Each row is a point. To make a cloud, some directions were put in groups of two or more. Within a group, all points are equally far from the middle, so they leave a hole (a ring in 2 directions, a hollow ball in 3). The other directions are filled evenly. Then the cloud was stretched, turned, moved and blurred a little. Count the holes, and give their numbers of directions, smallest first.

Cloud:
-14.4 -3.0
-20.4 13.7
10.1 5.2
-13.4 9.1
15.2 32.3
-18.2 -13.4
-7.9 29.6
-24.6 29.2
-15.2 1.3
20.7 25.3
9.3 -8.9
18.6 36.2
8.6 5.3
28.7 19.2
Holes: 0

Cloud (21 x 3):
-9.8 24.3 12.6
32.0 -3.2 -1.0
4.8 -3.7 32.7
14.6 -15.5 17.2
-21.7 17.4 18.4
6.8 -9.5 31.0
38.4 21.8 -2.5
26.0 12.2 10.5
22.6 5.0 15.1
-18.6 18.8 20.7
7.5 6.2 -36.0
-1.3 -28.7 4.5
-15.5 22.2 4.2
12.7 13.3 20.8
-0.8 11.7 30.4
-3.0 -25.7 -2.7
0.3 11.7 -31.1
-25.4 13.9 27.6
38.9 10.2 -2.4
18.7 -16.1 7.5
-14.8 -24.4 -3.0
Holes: 1 (2)

Cloud:
24.5 -4.4 -2.8 -16.6
-33.1 24.2 -12.9 -20.2
-41.5 -1.6 -1.9 -22.9
10.9 -13.9 19.9 -4.1
0.0 30.3 4.8 -10.4
-14.8 2.9 31.5 4.9
11.3 -7.6 -25.2 11.4
-12.9 -22.4 11.0 -24.9
5.3 -26.2 -22.2 -13.6
-3.4 27.7 -20.8 6.3
-20.9 31.6 4.4 0.5
-32.3 7.9 -10.0 11.4
5.0 26.4 4.5 -15.3
-22.6 -16.2 13.5 26.8
28.3 -7.4 -5.1 4.6
-7.7 -3.2 29.1 -2.5
-18.6 33.6 4.9 15.5
-40.4 10.4 -3.0 -16.3
-12.3 32.4 -16.1 -18.3
7.5 22.9 29.0 16.6
-29.3 0.1 -13.3 13.4
19.6 -8.4 -22.6 1.7
9.9 -13.1 19.5 -6.9
-19.6 24.1 -8.9 27.0
-25.0 18.5 25.5 15.4
-26.1 13.3 22.3 0.2
5.5 -22.4 -8.5 22.9
-19.1 32.1 -10.8 -18.3
-24.2 4.5 -37.4 -18.0
27.3 12.2 0.2 4.0
Holes: 1 (3)

Cloud:
0.0 -9.1 27.0 -0.2
-26.3 -9.7 -8.1 -29.3
10.1 5.9 -22.4 -38.2
8.5 -9.5 22.6 8.7
-24.5 13.8 6.2 12.9
-11.3 -8.0 20.1 -34.2
-0.6 -3.4 7.8 27.0
15.4 -28.0 19.2 -12.4
-8.2 -3.6 2.9 28.4
20.9 31.4 -19.1 10.4
-23.7 -28.6 -8.8 -5.0
11.1 7.6 -35.1 -17.2
-2.5 38.5 4.4 -9.7
17.7 5.2 -15.3 -42.1
33.6 8.9 -1.7 -35.4
19.4 -7.1 -31.4 -13.7
24.2 36.0 -8.5 0.9
3.7 -23.9 24.6 -14.6
-9.6 -31.5 -14.8 5.8
-2.5 -2.9 18.8 17.1
-3.9 -4.7 26.9 1.2
18.5 27.9 7.6 -32.1
-5.1 -6.5 28.2 -8.3
-20.9 10.7 10.9 13.8
-9.3 3.0 27.1 -13.2
22.5 -21.9 -20.7 -14.8
-15.0 7.2 17.9 10.3
-25.6 -22.2 -12.2 6.9
-7.6 16.7 22.3 -22.2
Holes: 2 (2, 2)

Cloud (52 x 6):
15.6 4.6 -25.8 -11.7 25.9 33.2
20.5 24.3 8.5 17.0 -0.4 -18.3
-11.9 10.6 16.2 -15.9 -8.3 -17.6
-5.4 -17.4 6.0 1.1 -11.5 18.5
-22.4 27.2 16.1 -4.9 16.3 7.8
2.2 -29.1 -12.2 29.9 -9.8 -14.2
-12.0 -0.5 14.4 -2.0 22.9 -1.8
-0.5 27.9 23.6 21.3 4.4 3.6
27.2 12.9 -16.0 14.5 12.4 -2.4
25.6 23.9 -10.9 -6.3 -4.4 -25.2
-13.1 -10.2 -23.4 11.6 10.6 22.8
37.6 -23.6 -18.7 24.9 -5.3 -29.7
24.2 17.6 6.5 30.6 15.1 -1.5
16.6 30.3 20.9 -1.0 -5.3 15.0
-8.9 -5.8 -11.9 11.3 -18.5 15.1
45.0 -7.2 -9.2 15.2 -3.0 -14.3
-0.3 31.6 19.7 28.4 -3.4 3.8
14.9 28.3 -6.9 21.4 10.4 -18.6
36.6 19.4 -4.5 4.6 -14.4 27.6
-18.5 40.6 3.8 -2.7 33.7 3.6
34.6 -7.0 33.0 -3.3 2.9 -4.5
-3.8 -11.3 -21.8 18.0 27.6 10.4
6.9 -4.3 -45.4 0.4 9.0 -20.8
8.6 10.3 -25.8 14.6 -35.5 -29.5
33.1 5.9 -27.6 -21.1 -2.7 -6.7
-5.1 -15.0 -8.4 -17.2 26.0 17.9
13.9 16.9 -12.1 16.3 33.4 16.1
19.5 25.3 -23.1 -21.2 -18.0 -23.0
-7.2 18.4 -13.8 3.5 -19.8 27.3
16.5 -16.9 4.0 -23.1 22.3 6.0
-12.9 32.6 15.6 46.1 2.2 -8.9
18.9 23.1 -11.8 -7.3 -26.5 3.7
26.7 15.2 5.0 -21.7 9.9 -16.5
23.3 14.4 -17.1 -20.4 -29.3 10.0
6.7 -29.7 -13.9 17.5 -6.6 -9.1
-4.9 30.7 -13.3 -26.8 -20.2 -2.5
9.1 -10.3 -32.7 -13.3 1.0 13.1
-21.4 35.3 -32.8 5.4 -10.4 -9.6
6.8 20.0 -35.4 -17.4 -8.6 16.6
-25.2 5.0 -21.0 -6.2 -16.7 -18.9
-2.9 34.4 -42.1 19.0 11.6 1.5
12.7 22.3 3.8 1.3 18.2 -16.7
12.7 25.1 -18.4 15.6 28.7 14.5
-9.7 -15.4 -0.8 -18.5 18.8 -4.7
12.2 -24.3 -6.2 1.1 -22.9 16.8
-19.7 1.1 7.1 6.2 -8.6 16.9
-4.0 35.0 -8.8 2.5 -16.3 -7.6
5.5 4.8 26.1 3.4 -14.4 -33.2
-0.1 37.1 -40.3 1.2 12.0 -11.2
-32.0 15.5 -23.4 20.5 -13.7 -16.5
8.0 23.0 -19.6 3.2 28.4 -23.0
18.1 35.4 1.3 -10.5 -1.8 13.9
Holes: 1 (3)

Cloud:
-0.5 -4.0 -17.3 3.4 -24.5 35.1
17.9 7.3 33.8 -6.9 -22.2 -3.9
-26.4 -18.2 32.1 37.5 2.7 23.6
2.1 40.7 24.5 -6.6 -6.2 -24.8
23.8 23.4 -21.3 14.5 -15.2 4.6
-33.2 14.1 18.0 -17.2 -14.5 -18.2
-35.0 -11.3 13.0 21.3 18.4 -1.5
-2.1 39.5 25.6 19.0 0.0 -3.5
-20.4 -30.6 35.9 0.6 -20.3 13.1
0.2 4.6 13.0 24.6 22.4 19.9
-28.9 18.4 -17.5 21.3 14.5 8.6
-25.2 -9.3 -5.0 -12.6 17.7 12.8
-0.9 22.6 10.4 9.6 -0.3 10.6
-16.4 -34.0 0.8 9.6 14.9 22.3
-20.2 28.8 28.9 29.0 0.4 1.6
-13.1 27.8 -4.1 -7.9 0.0 6.1
-16.0 -9.1 8.5 -14.3 -6.1 -12.1
-27.2 15.6 32.8 -0.3 -29.6 -7.8
-12.8 -15.4 -11.2 15.4 -27.9 27.1
7.5 44.5 -10.4 20.3 -12.1 24.8
-21.9 -25.9 -16.0 16.8 -2.1 -15.9
-33.6 23.0 -7.1 -18.6 -21.8 -29.2
-7.7 36.4 12.4 25.8 0.0 -1.4
-2.5 12.7 13.0 11.5 7.4 10.4
7.4 4.3 9.5 42.4 -7.6 -8.4
-31.1 -8.0 23.2 3.6 -21.8 -14.1
-6.0 1.8 35.9 -12.7 -21.5 8.5
-21.5 -10.3 -32.0 2.5 -0.9 -12.2
-6.2 -8.1 -23.0 13.7 13.0 6.9
-28.3 16.0 -15.7 3.5 -3.3 -26.2
-39.7 19.5 -16.6 -11.0 -8.9 3.8
-21.6 30.7 -8.1 7.5 -6.9 4.2
17.7 23.0 -16.8 6.7 -51.5 -10.2
-0.3 34.1 -22.0 -20.2 -10.0 -29.1
7.1 -20.8 -21.8 13.5 -12.3 -14.0
20.1 11.2 -13.4 40.4 -19.3 -4.1
-28.3 15.5 7.0 -0.3 8.4 3.1
-4.2 -21.4 -0.1 -0.9 7.0 31.4
-8.0 20.4 -25.5 -2.7 8.0 -0.7
-18.4 18.6 -20.8 12.0 4.0 5.9
-24.8 -7.4 -22.3 3.9 -15.3 15.2
-25.3 -22.8 -33.3 4.1 6.3 19.6
-20.8 -13.5 3.0 -16.5 -20.6 1.6
-37.2 8.1 32.4 18.1 0.5 20.4
-1.0 22.3 2.3 35.1 7.8 -22.6
2.8 5.5 -18.2 -21.2 -1.1 16.5
10.9 3.3 19.1 26.1 -14.8 -16.9
-37.2 -8.6 -5.0 21.1 2.2 -10.5
-31.8 -3.7 22.2 27.2 20.1 5.7
-16.1 7.8 -25.7 -0.2 18.6 18.8
-12.9 9.1 17.5 -12.5 7.1 0.3
2.4 34.7 17.9 30.1 9.0 -15.8
Holes: 0
